Each row is a point. To make a cloud, some directions were put in groups of two or more. Within a group, all points are equally far from the middle, so they leave a hole (a ring in 2 directions, a hollow ball in 3). The other directions are filled evenly. Then the cloud was stretched, turned, moved and blurred a little. How many holes are there, and how many directions does each take, smallest first?

Cloud (21 x 3):
[[-1.6  5.2 -3.4]
 [-6.6  1.1  0.6]
 [-1.0 -4.7  4.6]
 [ 0.8 -5.6  2.7]
 [-1.4 -4.7 -3.0]
 [ 5.0  0.1  5.0]
 [-2.9  3.4 -4.6]
 [-1.9  0.5  6.8]
 [-3.9 -0.3  5.7]
 [ 4.2 -1.7  5.4]
 [-4.9 -2.5  4.0]
 [-4.2  4.2 -2.7]
 [-4.9 -4.0  1.4]
 [-4.7  0.0 -4.3]
 [ 6.3  2.0  0.3]
 [ 3.3  3.1  5.5]
 [ 2.0  5.1  4.3]
 [ 6.1 -0.8 -0.7]
 [ 4.5 -0.4 -3.7]
 [ 2.6  1.7 -5.1]
 [-3.3  1.3 -5.2]]
Holes: 1 (3)

Cloud (30 x 4):
[[-2.8  4.5  0.8  3.4]
 [ 1.7 -1.0 -5.2  3.1]
 [ 2.2  4.1 -6.7 -6.9]
 [-0.3  4.5 -6.8 -4.6]
 [ 0.1 -0.5 -7.7 -3.8]
 [ 0.5 -1.3 -7.0 -5.8]
 [-1.3 -3.1 -4.5 -6.1]
 [-1.6  4.3  0.7 -7.6]
 [ 6.6  0.1 -2.3 -0.6]
 [ 2.5  6.2 -3.3  3.8]
 [ 1.6  2.4 -6.5  2.8]
 [-3.2  1.0  2.0  3.2]
 [-4.6  4.1 -0.5  1.7]
 [ 1.2 -2.2 -2.4  3.3]
 [-5.2  3.1  0.0  1.3]
 [-4.1  0.1  1.3  2.8]
 [-5.1  4.1 -1.7 -2.8]
 [ 1.0  3.5  3.9  0.8]
 [-2.2  4.8 -0.3 -7.4]
 [-1.9  3.0  2.6  3.3]
 [-2.2  0.8  2.4  3.3]
 [-3.9 -3.5 -3.1 -3.5]
 [-5.6 -2.0 -0.8 -1.0]
 [-3.6  5.2 -3.2 -0.1]
 [ 1.4 -1.4 -6.1 -7.0]
 [-3.9  4.5 -1.5 -5.8]
 [-4.8  2.4 -0.2 -6.1]
 [ 1.0 -1.8 -5.8 -7.0]
 [ 1.2 -0.2  2.7  1.6]
 [ 5.9  5.1 -4.8 -6.5]]
Holes: 2 (2, 2)

Cloud, 56 rows:
[[-4.2 -0.6 -1.0 -5.4 -0.3  3.6]
 [-6.7  4.8  3.1 -2.2 -2.9  6.1]
 [-0.4  1.1 -3.2 -1.3 -5.6  0.1]
 [ 5.7 -3.0 -2.0 -3.4 -5.1 -3.0]
 [-1.5 -7.1 -4.4 -6.1 -4.1  2.2]
 [-1.9  1.6  4.9 -1.3  0.9  3.8]
 [-5.1 -1.3 -7.0 -2.4 -3.6  2.7]
 [-6.0 -5.7  0.8  4.0  4.2  3.0]
 [ 3.7  0.3  0.7 -6.1 -2.4  4.7]
 [-2.7 -5.1 -9.5 -0.7 -1.7 -1.1]
 [-0.5  3.0  2.3  0.1 -4.1  3.9]
 [-2.8 -0.3  2.8  0.0  1.8  0.4]
 [-5.8  1.7 -3.0 -0.9 -1.1 -0.8]
 [-3.7 -2.0 -3.3  8.3 -2.8 -3.4]
 [ 4.1 -0.3 -1.4  0.5 -1.6  3.7]
 [ 3.5 -3.9 -1.0 -6.4 -1.6  2.9]
 [ 2.8 -5.4 -2.6  5.9 -4.7  2.7]
 [ 4.2  0.4  9.5  6.2  1.8  3.5]
 [ 3.5 -6.7  1.1 -2.5  3.1  2.6]
 [ 0.8 -1.5 -0.5 -1.5 -2.9 -0.5]
 [ 4.4 -7.2 -5.5  3.0  1.5  3.6]
 [ 3.0  5.7  8.5 -2.7 -3.4  0.5]
 [ 4.9  3.0 -4.2 -1.8 -8.3  1.2]
 [ 0.8 -3.2 -2.5 -6.6 -1.2  1.7]
 [ 0.4  5.2 -0.3  3.6 -2.1 -1.4]
 [ 1.5  3.6  6.8  0.4 -5.7 -1.4]
 [ 2.5 -6.5 -1.3 -6.5  6.4  8.2]
 [-0.5  1.3 -3.2  4.1  2.5  2.4]
 [-4.1  1.6  2.0  2.7 -3.4 -2.1]
 [ 1.9 -1.4  4.4  1.6 -4.0  5.5]
 [-1.8  0.3 -3.3  3.9 -7.1 -4.6]
 [-5.8 -0.7 -5.7 -0.3 -0.3  0.3]
 [ 3.6  3.5  6.4 -4.8 -3.9  1.0]
 [ 3.2  1.2 -4.2 -2.6  1.5  2.1]
 [ 2.4  2.3  3.5 -3.7  2.2  6.3]
 [-4.7  2.2  0.8 -2.6  7.4  7.3]
 [-0.7 -5.7  4.7  0.1  4.6  5.0]
 [ 9.3 -3.7  1.8  0.0 -6.9 -5.3]
 [ 1.6 -0.7  5.5  2.9 -5.7 -1.7]
 [-3.1 -3.0  3.3  6.1  4.5  2.7]
 [ 3.5  0.8 -3.3 -0.7 -3.1 -4.7]
 [ 0.3  5.8  0.5  4.2 -4.8  3.9]
 [-1.2 -0.5 -3.4 -5.2  0.0 -0.5]
 [ 1.5 -0.2  4.1 -0.5 -1.4  2.4]
 [ 0.0 -2.5 -3.9  1.2 -2.4  4.4]
 [-3.7  1.5  0.6 -0.6  1.7  6.6]
 [ 3.2 -3.0 -0.5 -4.3 -4.2  3.1]
 [ 6.4 -4.6 -3.1 -4.3 -4.9 -3.1]
 [-3.8  2.7  5.7  7.6  2.8  3.0]
 [ 2.7 -3.7  1.1 -2.7 -7.6  1.8]
 [-3.6 -7.3 -2.2 -0.6  0.8  4.6]
 [-1.9  1.1 -1.6  2.3  4.1  0.8]
 [ 1.8  3.4  7.7 -1.6 -3.1  0.5]
 [-4.1 -2.7 -2.4  6.9  4.3  3.4]
 [ 6.8 -2.3 -3.1  1.0 -6.3 -2.4]
 [-1.0 -6.5 -3.9  2.8  2.1  4.3]]
Holes: 0
